Each row of a before or after table is a point. One or more steps were done to the points. Then noise was added and the rows were shuffled. The steps act on columns, c1 being the first. Write out the steps. A step turns or swaps two columns, mirrors them in a line or flattens them onto one, adds a multiple of one to another, or multiplies or shifts one. Angles are multiples of 10 degrees, from the lower column toward the higher: turns from -170 to 170, lines from 10 to 170 but not 90. Use the fewest steps. Two steps may share a column if one is a turn and the other turns, adds or multiplies; they go together, in the order done. Otherwise the lowest column goes first.
(in the rows, 128 means zero)

Before:
[[151 115 166]
 [105 118 133]
 [177 140  51]
 [139 121 136]
 [ 90 116 107]
 [ 99  98 130]
 [ 90 133 120]
 [120 149 131]
 [155 103 114]
 [ 78 144 146]]
After, 10 rows:
[[118 106 122]
 [156 170  40]
 [ 94 108 110]
 [165 126 105]
 [154 133 156]
 [108 139 122]
 [ 79 108 137]
 [124  86 120]
 [106  94  97]
 [140 129 125]]
Steps: turn c1 and c2 by 40 degrees; shift c3 by -10

Before (11 x 6):
[[103 143 103 125 142 114]
 [111 148 124 135 129 105]
 [116 137 116 129 122  82]
 [151 106 126 100 180 127]
 [118 164 103 119 142 142]
 [116 179 106 152 119  90]
 [117 132 113 146 125  83]
 [ 94 159 115 116 142 166]
 [120 152  93 104 123 132]
 [133 120  99 140 141 121]
 [152  98 164 109 150 162]]
After, 11 rows:
[[203 162  90 128 151 102]
 [ 93  82 138 134 122 139]
 [197 128 116 152 181 106]
 [ 92  89 159 117 120 179]
 [102 133 146 163 120 154]
 [ 98  81 152 119 123 135]
 [ 27 167 133 144 141 156]
 [ 54 115 150 143 144 144]
 [ 97 139 145 151 140 170]
 [142 121 160 131 139 122]
 [ 76 104 136 126 127 149]]
Steps: multiply c1 by 3; swap c2 and c6; turn c3 and c4 by -150 degrees

Before:
[[110 118 162 111 158 131 149  83 141]
 [139 131 150 161 128 111  98 125 110]
 [138 169 132 143 125 125 112 131 160]
 [181 182  85 133 152 157 146 123 138]
 [ 95 159 117 133 105 116  92 103 115]
 [116 163 131 152 154 166 147 180  85]
 [152 149 126 109  76 148 169 140  82]
 [149 130  55 105 129 121 150 168 148]
 [145 128 119 182 114 122 137 114 133]
 [109 137  89 124 163  84 171 147 123]]
After, 10 rows:
[[139 167 128 145 127 132 110 131 161]
 [146 128 134 196 113 117 136 115 132]
 [118 165  89 158 152 128 148 180  85]
 [ 96 160 140 136 107 116  91 104 114]
 [111 119 125 104 160 164 149  84 142]
 [180 183  98 135 151  86 146 122 137]
 [154 150 109 105  77 126 170 141  82]
 [140 130 146 172 127 149  98 127 108]
 [110 138 174 125 165  89 173 145 124]
 [151 131 135  97 130  53 149 170 148]]
Steps: turn c3 and c6 by 90 degrees; multiply c4 by 1.3

Before:
[[131 139 109 116 178 133 125 121 150 127 139]
 [ 75  94 112 122  78  97 119 167 159 118 133]
 [133 166 146  97 134 114 152  90 143 155  99]
 [146 135 156  79 138 105 103  99 161 148  99]
 [130 122 118 104  86 131 118 131 170 167 111]
 [159 113 132  98 149 121 155  85 152 144  96]
 [156 138 109 156 154 100 124 110 155 114 150]
 [163 137  97 111 132 116 132 123 121 107 138]
 [ 87  92 102 116  78 102 113 130 131 153 161]
 [101 100  95 139 104  80 126 179 114 162 144]]
After (10 x 11):
[[131  95  88 107  66 128 121 132 140 148 110]
 [165 147 117 116 110 114 131 123  96 122 152]
 [146 119 112  79 118 106 103  79 168 148 122]
 [128 140 100 116 158 132 124 118 123 138 132]
 [ 97  83 125 137  83  81 125 209  89 128 194]
 [133 133 124  98 114 115 148  67 149 175 116]
 [159 106 109  97 129 119 156  59 143 128 106]
 [156 144  98 154 129 101 123  98 129 127 178]
 [ 84  87 114 116  60 102 116 131 107 119 188]
 [ 74 113  95 124  58  96 117 190 131  97 161]]
Steps: turn c2 and c10 by 50 degrees; turn c3 and c9 by 60 degrees; shift c5 by -20; add -1 times c6 to c11; multiply c8 by 1.6

Before (10 x 14):
[[146 122 117 133 161 163 109 136 126 168 124 132 110 113]
 [156 129 142 153 144 131 114 159 158 140 123 135 122 103]
 [118  83 152  98 125 142 110 123 137  64 209 160  49  65]
 [140 141 131 131 135 153 111 146 136 139 175 140 110 140]
 [152 145 104 147 110 148 105 140 126 142 124 121 145 110]
 [165  79 183 135 146 208  92  75 147 106 197 113 147 109]
 [151 118 112 145 137 143 143 139 130 139 127 109 101 145]
 [135 172 137 153 140 141 123 133 133 158 103 104 113 111]
 [137 133 124 112 141 120 132 120 157 154 139 110 125 101]
 [138 128 132 130 132 152 106 174 113 141 145  90 140 119]]
After (10 x 14):
[[138 129 193 130 115 152 146 119 112 140 139  90 126  83]
 [164  80 244 134 103 208 132 108 147 106 188 114 135 181]
 [136 172 197 153 134 141 164 112 133 158 111 104 146 123]
 [137 134 184 111 123 121 172 101 157 155 141 109 141 135]
 [152 145 165 147 123 147 145 111 125 143 115 122 104 116]
 [146 121 176 132 127 164 148 113 126 167 132 132 166 120]
 [118  82 212  97 198 142 150  64 138  64 248 159 165 133]
 [150 118 173 146 147 142 183 145 130 139 140 109 150 118]
 [140 142 190 130 142 152 151 139 136 139 185 140 144 109]
 [155 128 201 153 125 131 155 103 158 140 126 135 144  98]]
Steps: shift c3 by 60; add -0.5 times c13 to c11; turn c5 and c13 by 120 degrees; shift c7 by 40; turn c8 and c14 by -90 degrees

Before (12 x 20):
[[119 140 127 142 182 129 135 117 144 195 138 160 157 115 103 144 115 176
  162 146]
 [117 135 201 153 141 106 148  99 139 172 157 100 132 182 100 109 128  86
  150 128]
 [178  24 101 145 166 140 117  98 137 108 122  67 145 118 109 141 149  81
  143 122]
 [155 116  93 148 152 107 137 117 136 113 137 137 159 142 111 140 143  85
  135 117]
 [147 104 125 100 155 112 134 112  84 105 156 138  84 148 127 140 116  93
  161 103]
 [117  99 108 156 152 107 118 100 148 129 120 145 157 113 126 103  85 106
  104 111]
 [ 96 152 107 154 143 113 125 152 137 161 134 151 127 113 114 142 108 107
  119 132]
 [104 147 148 124 152 134 126 123 131 119 162 104 150 137 116 132 129 114
  150 104]
 [100 157 108 151 156 199 114 113 141 188 160 100 131 139 130  28  91 102
  159 135]
 [119 136 120 157 139 103 144 164 143 122 152 110 154 137 137 113 135 124
  162 131]
 [ 96 155 140 149 166 122 122 104 143 118  73 144 145 153 144 116 143 171
  124 101]
 [120 145 174 117 140 143 147 161 116 106 147 133 150 125 106 133 127 114
  127 196]]
After, 12 rows:
[[117 146 159 112  67 141 144 140 116 105 150 133 150 121 104 162 137 114
  125 196]
 [ 97 154 112 186 205 124 124 115 144 114  74 142 146 152 145 103 115 168
  124 100]
 [113 100 100  88 162 105 119  97 146 126 123 142 158 112 128 105  82 106
  102 110]
 [178  22  81 199 150 139 119 138 136 111 128  66 146 119 110  98 132  82
  143 121]
 [ 97 149 100 129 114 113 121 146 137 160 135 153 131 112 111 150  97 105
  120 133]
 [150 106 105  61 183 115 135 138  89 105 155 136  85 150 129 106 139  92
  162 102]
 [151 115  85 186 141 105 140 135 139 111 138 136 160 139 108 116 123  87
  132 119]
 [119 134 174 166 187 104 147 105 141 171 155 100 137 183 105  98 105  87
  147 127]
 [118 138 115 189 126 106 146 116 147 120 152 110 154 137 138 166 110 126
  163 130]
 [ 98 157  92  91 128 197 116  25 143 185 162 100 131 136 135 132  89 101
  159 138]
 [118 140  95 123 139 127 139 144 143 194 138 163 160 116 104 118 109 178
  164 146]
 [105 146 130 123 198 133 127 131 132 116 164 104 148 137 116 121 130 113
  146 101]]
Steps: turn c3 and c5 by 40 degrees; add -1.5 times c20 to c5; turn c4 and c17 by -50 degrees; multiply c4 by 2.5; mirror c8 and c16 in the line at 40 degrees

Before, 14 rows:
[[169 155 150 147 117 108 111 132 142 157 121 135 169  99 132 158 105 119
  156 147 149 150 117 143 111 151 118 109 117 135 150 114]
 [156 131 140 136 147 117 131 133 122 169 121 114 147  95 118 168  93 124
  138 159 155 152 123 109 123 158 149 113 109 128 172 117]
 [103 124 149 141 113 121 124 122 148 146 141  91 132 133 139 136  87 128
  115 136 121 114 130 103 117 114 139 135 137 117 123 134]
 [171 131 135 144 144 160  89 125 103 118 119 134 161 128 114 110 154 161
  120 116 130 135 118 125 111  97 139  95 145 124 123 149]
 [143 120 139 147 141 139 114 148 114 134  86 128 167  97 108 115 159 157
  145  97 123 102 128 107 109 102 137  87 120 145 127 116]
 [119 142 129 138  88 136 100 125 138 125 131 101  93 139 119 148 103 125
  105 109 116 112 141 118 128 135 143 136 124 129 132 127]
 [105 127 131 121 101 128 113 120 131 142 114  81 118 159 136 110 107 146
   98 123 112 117 111 131 135 143 126 139 121 124 122 140]
 [152 159 151 134 129 101 118 123 113 168 137 118 161 114 115 162 129 115
  144 146 148 153 144 118  95 149 130 126 100 125 168 140]
 [102 101 152 166 112 154 116 124 133 150 131 120 125 153 146 123 112 132
  124 118 129 123 129 112 132 146 132 127 117 124 134 144]
 [119 117 156 120 119 117 124 128 131 121 127 116 119 147 149 122 105 132
  112 114 127 118 152 133 131 137 137 127 138 145 132 129]
 [120 125 132 143  96 121 120 145 132 118 140  92 109 152 139 144 111 149
  122 120 144 118 118 121 126 129 130 163 130 139 144 149]
 [ 87 107 137 131  98 142 106 129 111 126 138  93 110 131 141 117 101 124
  115 134 129 133 130 116 127 127 119 153 123 132 124 117]
 [145 148 145 145 130 156 113 156 121 148 102 127 173  98 101 117 167 161
  118 113 135 141 136 133 130 110 134  93 158 127 138 132]
 [111 152 149 151 107 124 123 127 114 124 132 104  95 145 150 124 113 134
  125 147 116 106 122 134 126 143 140 142 137 123 135 129]]
After, 14 rows:
[[156 121 139 136 184 116 130 133 121 168 123 115 147  94   8 139  93 122
  140 159 204 153 126 110 122 157 148 113 109 127 172 117]
 [120 120 132 142  32 121 121 146 132 118 139  91 108 155 102 147 110 149
  123 120 194 118 134 122 127 128 128 162 131 139 144 151]
 [143 131 140 146 167 138 114 148 116 134  87 127 168  98 131 106 158 158
  147  97 171 102 136 107 108 102 137  86 122 145 129 115]
 [111 114 149 150  64 125 124 128 114 124 130 103  96 146 172 145 113 135
  124 145 168 107 107 134 127 142 142 143 136 124 136 127]
 [152 131 150 133 130 101 117 124 114 169 136 118 159 113  21 133 129 114
  144 147 198 153  94 119  96 150 129 126 100 124 170 141]
 [170 110 150 149  95 109 110 132 143 157 123 137 168  98  56 145 105 120
  157 147 199 152 106 143 109 150 116 109 117 135 150 113]
 [ 88 138 137 132  38 142 106 129 111 128 139  91 110 131 176 135 101 124
  116 135 178 133 146 116 128 128 118 156 119 130 124 118]
 [102 131 148 143  83 123 124 123 147 148 142  91 133 132 124 142  87 128
  116 136 171 114 132 103 117 116 141 134 138 118 123 133]
 [119 136 130 137   8 137  98 124 138 124 132  99  94 139  63 131 104 125
  104 108 165 110 110 117 126 134 142 136 125 130 132 128]
 [143 128 144 147 132 158 113 157 122 149 102 128 174  98 115  98 167 159
  117 112 187 140 106 132 130 109 134  91 159 126 139 133]
 [118 155 157 120 100 118 124 129 132 120 127 117 119 145 177 143 105 132
  112 115 175 118 131 132 130 136 136 127 139 144 133 129]
 [171 118 134 144 175 161  90 124 102 118 118 133 163 128 153 107 154 161
  119 117 178 136 129 126 111  97 139  95 145 125 123 146]
 [103 139 154 167  79 154 116 124 134 149 132 119 125 156 170 140 112 132
  123 117 179 121 153 113 133 145 132 127 118 123 133 141]
 [106 111 132 121  47 129 113 121 132 141 114  81 117 158 187 124 106 147
   98 122 160 117 135 133 134 143 125 139 121 125 122 139]]
Steps: turn c2 and c23 by -110 degrees; multiply c5 by 3; turn c15 and c16 by 60 degrees; multiply c15 by 3; shift c21 by 50

Before (8 x 64):
[[130 160 112 140 126 122 127 128 123  86 152 103 109 125 132 134 124 122
   86 121 122 123 159 121 120 105 123 133 164 134 120 130 118 137 115 125
  129 118 161 124 139 140 118 138 115  92 107 140 124 137  94 125 137 140
  110 122 152 134  92 148 130 126 137 125]
 [117 202 141 146 127  94 126 138 125 112 132  90 125 131  91 112 157 115
  151 153 135 132 118 120 116 122 122 113 131 116 124 134 127 122  95 117
  140 117 114 118 136 137 110 168 150 141 113 147 104 137 116 102 165 116
  127  90 177 128 102 152 130 123 133 121]
 [168 125 114 146 134 101 146  87 130 120 113 144 116 142 124 114 154 112
  138 114 123 135  87 119 123 120 118 132 133 143 110 126 129 135 116 141
  139 152 104 128 141 138 137 156 147 138 144 121 114  80 126 109 123 142
  131 108 122 118 142 107 136 133 149 123]
 [142  97 134 154 135 163 118 134 123 123 152 124 128 107 129 164 149 133
   78 147 123 137 163 121 121 128 123 132 128 123 179 134 107  51  79 131
   94 144 101 132  94 130 168 139 120 125 188 144  71  81 103 106 124 120
  127 174 124 127 127 131 131 130 117 155]
 [130 219 121  90 149 123 122 124 128 124 141 130 125  96 125 121  69 128
  150 116 124 122 146 157  97 124 156 128 130 134 119 159 125 132 128 116
  139 119 156 129 120 102 121  75 126 137 108 149 143 134 114 134 124  79
  127 129 114 142 152 126 130 130 145 119]
 [ 97 114 144 110 131  97 131 117 129  95 152 145 115 106 129 128  70 121
  137 115 119 135 164 157 123 128 153 125 136 206 131 139 128 140 103 151
  138 158  57 129 130 128 122 164 114 123 122 142 130 105  93 112 167 139
  120 112 136 138 127 116 143 120 140 126]
 [ 99 102 130 139 129 162 136 127 130 111 113 105 158 109 124 169 142 127
  148 122 118 133 147 129 118 105 124 133 135 116 113 142 122 111 119 125
  114 128 160 118 144 137 116 166 116 140 135 147 103 126 127 107 155 141
  116  97 115 135 147 130 149  95 142 160]
 [165 104 116 125  95  94 127 118 154 125 133 144 111 136 120 137 159 108
  154 125 175 130 158 144 125 125 117 118 135 115 117 130 117 135  88 154
  140 130 165 119 150 140 117 141 146 100 137 143 136 139 128 112 143 119
  126 142 114  91 125 115 131 106 129 150]]
After, 8 rows:
[[143  97 135 154 130 162 117 134 124 123 152 125 128 108 128 166 151 125
   79 147 122 137 165 120 121 128 123 132 129 124 178 134 108  51  80 131
   93 143 102 132  94 131 167 138 120 123 248 144  72  80 104 105 123 120
  127 174 125 127 128 132 129 130 117 116]
 [133 220 122  90 130 122 122 124 129 126 141 131 125  98 124 121  69 123
  151 116 124 121 147 157  96 126 156 129 130 134 117 159 126 131 127 118
  139 120 155 130 121 104 121  73 126 136  89 148 144 133 114 135 125  78
  127 129 112 141 153 124 129 129 146  79]
 [167 125 114 147 134 100 144  85 131 140 114 144 117 141 126 114 154 115
  140 114 124 136  87 118 123 119 116 133 134 143 111 125 129 136 117 141
  139 154 104 128 141 139 137 157 146 139 161 121 114  80 126 110 122 142
  130 109 123 117 144 107 136 134 149  82]
 [130 160 112 141 129 122 128 127 123 119 153 102 109 123 130 135 121  87
   87 122 123 124 160 120 120 104 124 133 165 135 121 130 117 138 114 126
  128 118 160 124 138 141 118 137 115  91  86 139 124 138  94 127 137 140
  110 122 152 133  91 148 130 126 136  84]
 [158 103 116 125 132  94 126 118 156 145 133 144 110 137 122 138 159 118
  153 125 176 130 159 145 125 124 117 120 135 115 117 130 118 135  89 154
  140 131 164 120 151 140 116 142 146 101 148 143 137 138 127 112 143 118
  125 142 114  89 124 114 130 104 130 111]
 [118 202 142 147 128  94 125 137 124 137 130  90 126 132 103 111 157 109
  151 153 136 133 119 121 114 124 122 114 132 117 123 133 127 121  95 115
  140 117 113 118 137 139 111 169 150 142  98 147 104 137 117 102 164 116
  127  90 177 128 102 153 129 122 133  82]
 [ 98 114 145 110 123  96 130 117 128 124 151 147 115 106 129 127  70  96
  137 114 119 136 164 157 123 127 153 126 137 206 131 141 127 140 103 149
  137 158  57 130 130 127 123 164 116 123 116 142 130 106  91 112 167 139
  120 111 135 138 127 118 144 120 139  87]
 [ 98 103 130 139 125 162 135 126 130 124 113 105 156 108 126 169 143 111
  148 122 117 134 148 128 116 107 124 133 135 117 112 140 124 111 119 126
  114 129 161 118 144 138 115 166 115 140 143 147 103 125 126 108 156 141
  117  97 115 135 148 130 148  95 143 119]]
Steps: flatten c1 and c5 onto the line at 10 degrees; turn c10 and c18 by 70 degrees; multiply c15 by 0.7; multiply c47 by 2; shift c64 by -40

Before, 12 rows:
[[139 136 135 137 123 110 113 130 128 106 147 151 116 137 142 142 123 108
  108 148 128 145 122 159 107 107 100 140 149 136 139 145 136 157 152 126
  147 116 131 135 151 120 185 132 140 136 131 138 109 115 125 135 112 109
   83 131 110 127 109 113 126 133 172 153]
 [140 104 132 133 123 103 133 125 133 125 153 114  98 116 131 130 140 138
  110 135 117 121 123 155 107 134 107 128 164  93 127 131 129 119 141 129
  143 134 119 142 102 111 145  90 114 136 117 130 155 110 142 120 125 133
  111 127 148 124 119 116 116 149 115 136]
 [124 111 134  95 145 102 139 126 141 109 114 116 106 156 152 139 140 132
  110 121 101 132 125 113 108 103 110 123 132 111 120 113 142 136 147 128
  144 121 110 116 116 137 128  90 119 107 124 134 142 131 151 140 117 136
  109 132 125 121 131 162 140 118 108  59]
 [139 182 126  81 122 100 119 108 145 106 130 121 108 121 118  66 126 132
  108 136 100 149 107 147 121 114 101 120 130 109 142 150 139 164 144 146
   93 127 115 131 145 151 131 105 132 134 159 122 138 109 144 112 117 109
  128 130 120 122 165 114 123 139 143 120]
 [113 111 134 139 145 177 135 120 118 146 157 119 162 116 118 138 112 141
  177 127 129 114 127 135 195 134 101 119 145  95 134  73  88 138 152 131
  147 145 138 134 150 135 121  95 112 136 131 130  99 118 130 122 249 109
  135  82 124 124 121 154 135 103 146 100]
 [142 137 134 143 124 121  79 140 102 124 139 134 143 161 142 126 130 141
  120 135  94 134 118 148 163 114 149 135 130 108  95 151 144 145 138 134
  143 131 134 131  99  25 128 139 109  78 114 126 142 107 117  91 141 120
  105 123 118 113 166 135 117 147 155 159]
 [127 120 125 140 130 119 133 114 141 101 117 113 142 141 135 140 133 137
  213 146 107 125 116 150 124 150 105 126 129 110 140 149 144 130 148 142
  106 123 120 140 135  80 120 124 192 125 127 134 136 137 119 140 113 152
  126 133 184 133 113 118 118 130 122 156]
 [141 132 117 120 166 117 138 131 142 114 129 176 102 118 140 134 136 134
  126 147 133 150 110 158 106 117 105 116 143 140  80 143 125 115 145 148
  114 123 163 116 142 142 134  92 144 135 124 117 117 113 128 133 139 113
  124 123 112 116 156 113 127 139 127 141]
 [143 110 113 126 123 113 131 177  83 108 156 128 176 127 117 107 118 147
  150 133 128  87  97 140 114 149 104 124 137  92 136 106  82 119 143 145
   72 122 120 132 150 142 121 149 112 111 113 136 163 129 134 135 113 124
  135 127 119 124 114 123 127 147 109 158]
 [122  99 131 134 138 129 129 121 118 103 154 137 105 173 123 140 134 134
  114 134 129 136 128 114 136 113 223 171 148 123 128  84 129 145 151 149
  143 129 125 133 138 149 153 153 129 121 153 107 157 126 129 132 119 125
  133 130 129 118 121 128  87 124 108 142]
 [107  97 139 129 130  98  95 139 135 104  91 137  99 162 160 124 118 142
  110 140  71 100 128 116 116 101 106 139 164 106 139 151 144 132 135 141
  146 129 126 125 129 122 126 160 114 134 133 117 164 141 114 137 128 149
  122 104 124 162 113 130 132 136 142 133]
 [122 139  74 112 134 105 139 109 138 124 156 131 116 121 120 124 123 137
  137 100 128  87 120 125 119 121 127 117 143  96 142 145 117 146 107 135
  148 116 132 142 154 132 128 106 162 139 182 131 160 108 115 116 113 137
  122  96 128 133 125 135 141 119 113 153]]
After:
[[124 136  73 112 194 103 141 108 137 128 156 131 145 123 117 122 123 126
  133 102 127  87 122 124 119 124 123 118 142  97 141 143 117 146 105 135
  149 115 130 142 112 131 130 111 159 138 131 131 100 108 116 115 110 141
  118  89 130 135 146 129 136 121 106 156]
 [140 138 136 140 181 120  80 145 105 124 138 133 139 169 141 123 128 143
  120 136  94 132 113 149 169 114 148 134 128 108  92 150 146 145 138 134
  143 131 131 129 159  20 132 139 112  73 127 127 143 109 141  93 137 119
  105 137 121 111 166 158 116 145 150 160]
 [140 129 118 116 230 110 128 130 145 111 127 174 135 121 143 135 138 136
  126 144 137 152 111 158 108 114 108 114 144 137  81 144 123 116 145 150
  112 121 165 116 116 141 130  92 142 138 130 115 156 114 102 132 140 111
  121 118 112 115 143 115 123 137 127 138]
 [115 115 130 134 203 177 150 115 118 144 151 119 120 113 118 142 111 144
  175 125 131 115 126 139 194 138  99 120 143  95 131  70  87 140 148 127
  146 146 142 132 120 136 119  97 113 136 123 133 146 116 163 123 249 109
  131  79 126 124 104 148 136 106 146  96]
 [143 107 116 129 184 116 131 175  86 116 154 126 112 125 115 107 120 146
  150 131 130  93  97 144 114 151 105 125 138  97 129 105  82 121 147 144
   75 121 120 130 107 145 122 146 113 117 125 136  92 129 176 136 115 125
  130 121 118 121 138 123 125 146 112 160]
 [142  99 130 128 181 104 128 125 134 122 152 111 123 122 137 129 135 136
  111 133 113 125 125 157 105 134 104 125 164  93 127 133 134 118 145 128
  142 137 115 141 147 112 145  89 111 135 124 128 104 113  95 120 127 130
  108 135 147 127 138 113 117 148 120 136]
 [141 181 128  79 181  96 110 110 145 107 135 119 116 120 116  66 126 127
  110 133 101 145 107 151 120 114 102 122 128 111 143 146 139 166 145 150
   98 127 111 127 113 149 134 102 133 130 129 122 142 109 108 111 118 111
  130 124 122 118 164 120 121 138 144 119]
 [125 119 131 141 192 115 125 113 139 101 116 116 136 143 134 141 133 138
  215 145 107 129 118 155 120 149 103 126 128 113 145 147 147 133 143 147
  101 124 120 139 120  83 119 119 192 126 124 134 115 134 145 142 112 150
  125 130 189 130 123 115 121 130 117 155]
 [109  97 138 127 194  95  88 139 135 103  95 133 148 164 160 121 119 141
  112 139  71 101 127 122 114 101 105 139 163 107 135 150 141 134 130 138
  147 126 132 127 140 121 127 159 112 138 128 115  90 139 104 134 129 151
  120 106 118 162 144 150 132 135 140 136]
 [123 100 134 136 193 133 128 122 119 101 155 137 133 171 125 142 136 132
  114 132 128 135 125 114 138 116 224 174 150 124 124  85 130 143 153 151
  145 135 126 133 121 146 150 147 128 125 129 106 104 124 108 134 123 125
  132 125 126 114 139 129  91 123 108 142]
 [141 135 135 139 182 111  98 128 123 105 149 152 134 136 143 138 121 108
  109 147 130 146 126 159 107 108 100 144 146 141 138 146 133 156 149 124
  148 116 132 140 103 122 188 129 139 134 134 142 127 114 121 141 113 109
   83 124 110 129  97 124 125 134 171 151]
 [127 108 135  93 205 101 156 126 138 106 111 120 110 156 149 139 143 128
  110 120 103 134 125 112 108  98 113 125 135 112 120 112 139 139 145 127
  142 125 107 118 138 133 128  87 123 107 127 127 117 130 104 140 119 137
  112 135 126 120 140 149 141 116 111  61]]
Steps: shift c5 by 60; turn c7 and c60 by -30 degrees; multiply c7 by 1.3; turn c13 and c51 by 100 degrees; flatten c18 and c47 onto the line at 170 degrees; mirror c41 and c56 in the line at 100 degrees; mirror c49 and c59 in the line at 70 degrees
